Every row gives one point. Two turns around zero, p and q, are shown by what they do to some points. Where does a point land after both, in the order given? Backwards means that the second turn is done in reverse. Each puzzle has new turns, and all numbers are rounded.

Turn p:
0.017 0.004 -> 0.017 0.000
 0.012 -0.019 ->  0.007 -0.021
0.003 0.042 -> 0.013 0.040
-0.021 -0.054 -> -0.034 -0.047
-0.010  0.027 -> -0.003  0.029
Turn q:
-0.035  0.010 -> -0.029  0.021
0.049 0.002 ->  0.047 -0.015
-0.013 -0.012 -> -0.016 -0.007
Where do these land?
q, then p: -0.032  0.015 -> -0.018  0.030
p, then q backwards: -0.016 -0.010 -> -0.015 -0.012
p, then q:  0.049 -0.005 ->  0.038 -0.032

Turn p:
-0.003  0.028 -0.022 -> -0.024  0.026 -0.005
-0.019  0.008  0.013 -> -0.006 -0.002  0.023
 0.040 -0.032 -0.026 ->  0.018 -0.010 -0.053
-0.037 -0.017  0.025 -> -0.005 -0.033  0.034
 0.018  0.045 -0.018 -> -0.011  0.050 -0.009
 0.001 -0.033  0.028 ->  0.028 -0.032  0.009
Turn q:
0.023 0.017 0.021 -> 0.017 0.030 0.007
-0.016 -0.058  0.000 -> -0.012 -0.046  0.036
 0.028  0.028 -0.007 ->  0.027  0.022 -0.020
-0.035  0.013 -0.013 -> -0.032 -0.005 -0.022
Where do these land?
p, then q: -0.024 -0.002 -0.034 -> -0.035 -0.021 -0.007
q, then p: -0.045 -0.018 -0.004 -> -0.021 -0.040  0.019
q, then p: 0.029 0.023 0.030 -> 0.011 0.045 0.010
p, then q:  0.040 -0.003  0.008 ->  0.036  0.004 -0.018

Turn p:
-0.001 -0.032  0.020 -0.040 ->  0.004 -0.034  0.034 -0.026
0.033 0.001 0.004 0.042 ->  0.024 -0.008 -0.037  0.029
-0.012  0.036 -0.017  0.006 -> -0.012  0.038 -0.013 -0.003
 0.010 -0.005 -0.008  0.021 ->  0.000 -0.006 -0.017  0.018
 0.036 -0.018 -0.030 -0.002 -> -0.015 -0.033 -0.034 -0.006
-0.028 -0.001  0.053 -0.044 ->  0.027  0.005  0.061 -0.032
-0.037  0.018 -0.022  0.018 -> -0.028  0.036  0.005  0.020
Turn q:
 0.085 -0.053  0.004  0.006 ->  0.049  0.001  0.086 -0.016
-0.007  0.026 -0.020 -0.020 ->  0.014 -0.006 -0.035 -0.010
-0.033 -0.010 -0.006  0.019 -> -0.028 -0.018 -0.005  0.021
-0.003  0.009  0.021 -0.010 -> -0.009  0.020 -0.005 -0.011
-0.014  0.031 -0.002  0.014 -> -0.001  0.011 -0.028  0.022
-0.029 -0.003  0.002 -0.009 -> -0.025 -0.009 -0.014 -0.006
Where do these land?
p, then q: -0.037 -0.020 -0.005 -0.034 -> -0.046  0.023 -0.002 -0.018
q, then p:  0.006 -0.023  0.034 -0.001 ->  0.020  0.023  0.027 -0.011
q, then p:  0.009 -0.012  0.036 -0.026 ->  0.008  0.022  0.021 -0.035
q, then p:  0.000  0.040 -0.005  0.061 ->  0.007  0.022 -0.047  0.051
p, then q: -0.018  0.001  0.012 -0.012 -> -0.007  0.022  0.000 -0.008
p, then q:  0.041  0.030 -0.038 -0.010 ->  0.020 -0.048 -0.034 -0.018
q, then p:  0.001 -0.014 -0.035  0.022 ->  0.009 -0.031 -0.002  0.029

Turn p:
-0.008  0.018  0.033 -0.036  0.018  0.040 ->  0.030  0.041  0.031 -0.023  0.025  0.001
 0.009 -0.009  0.021 -0.010 -0.051  0.001 ->  0.028 -0.009 -0.015 -0.033 -0.033  0.005
 0.003 -0.045  0.042 -0.006  0.011 -0.009 ->  0.025 -0.043  0.009 -0.024  0.030  0.007
-0.017 -0.032  0.038  0.027  0.017 -0.014 ->  0.005 -0.045  0.022 -0.003  0.020  0.031
 0.002  0.003 -0.080  0.005  0.007  0.004 -> -0.063  0.020 -0.026  0.017 -0.006 -0.033
-0.036  0.022 -0.056 -0.008  0.006 -0.004 -> -0.048  0.022  0.020  0.020 -0.022 -0.031
 0.031  0.029 -0.033 -0.030  0.008 -0.008 ->  0.006  0.031 -0.024  0.025  0.001 -0.041
 0.024 -0.011  0.010  0.031 -0.025  0.003 ->  0.005 -0.014 -0.033 -0.008 -0.010  0.030
-0.008  0.024  0.024  0.027  0.010 -0.012 ->  0.012 -0.003  0.016  0.029 -0.003  0.031
Turn q:
 0.017 -0.003  0.031  0.016  0.006  0.034 ->  0.019  0.036  0.022  0.002 -0.023 -0.006
-0.053 -0.018  0.011  0.015 -0.024 -0.030 -> -0.060 -0.006  0.020 -0.001  0.016  0.026
 0.012  0.031 -0.037 -0.004  0.044  0.040 ->  0.071  0.004 -0.020 -0.003  0.018  0.018
 0.016 -0.031 -0.001  0.007 -0.008 -0.036 -> -0.028 -0.014 -0.004  0.034 -0.005 -0.021
 0.002 -0.027 -0.007 -0.002 -0.023  0.028 ->  0.002 -0.009  0.008  0.006 -0.039  0.020
 0.002 -0.022  0.038 -0.033  0.002 -0.028 -> -0.021 -0.022  0.033 -0.006 -0.001 -0.042
 0.004  0.069 -0.034  0.002  0.003 -0.009 ->  0.017  0.011 -0.059 -0.030  0.034  0.005
Where do these land?
q, then p backwards: -0.003 -0.019 -0.008 -0.019  0.009  0.013 -> -0.011 -0.004  0.022  0.002 -0.004 -0.021
p, then q:  0.020 -0.026  0.076  0.002 -0.027  0.016 ->  0.058 -0.026  0.003  0.005 -0.053 -0.031
p, then q:  0.025 -0.027 -0.012  0.008  0.008  0.011 ->  0.018 -0.026  0.000  0.011  0.020  0.015
p, then q backwards: -0.015  0.010 -0.017 -0.024  0.018  0.009 ->  0.004  0.001  0.035  0.009  0.010 -0.013
q, then p: 0.015 0.085 0.001 0.001 0.014 0.008 ->  0.007  0.041 -0.017  0.039  0.014 -0.063
p, then q:  0.003 -0.012 -0.026 -0.025 -0.053  0.010 -> -0.027 -0.045 -0.029 -0.026 -0.008 -0.003
p, then q:  0.016  0.008  0.009  0.034  0.009 -0.038 ->  0.002  0.020  0.000  0.041 -0.019  0.025
p, then q: -0.074 -0.028 -0.023  0.034  0.014 -0.016 -> -0.041  0.005  0.076 -0.011 -0.003  0.028
q, then p:  0.013  0.009  0.000 -0.010  0.008 -0.015 -> -0.003 -0.014 -0.003  0.014  0.004 -0.014
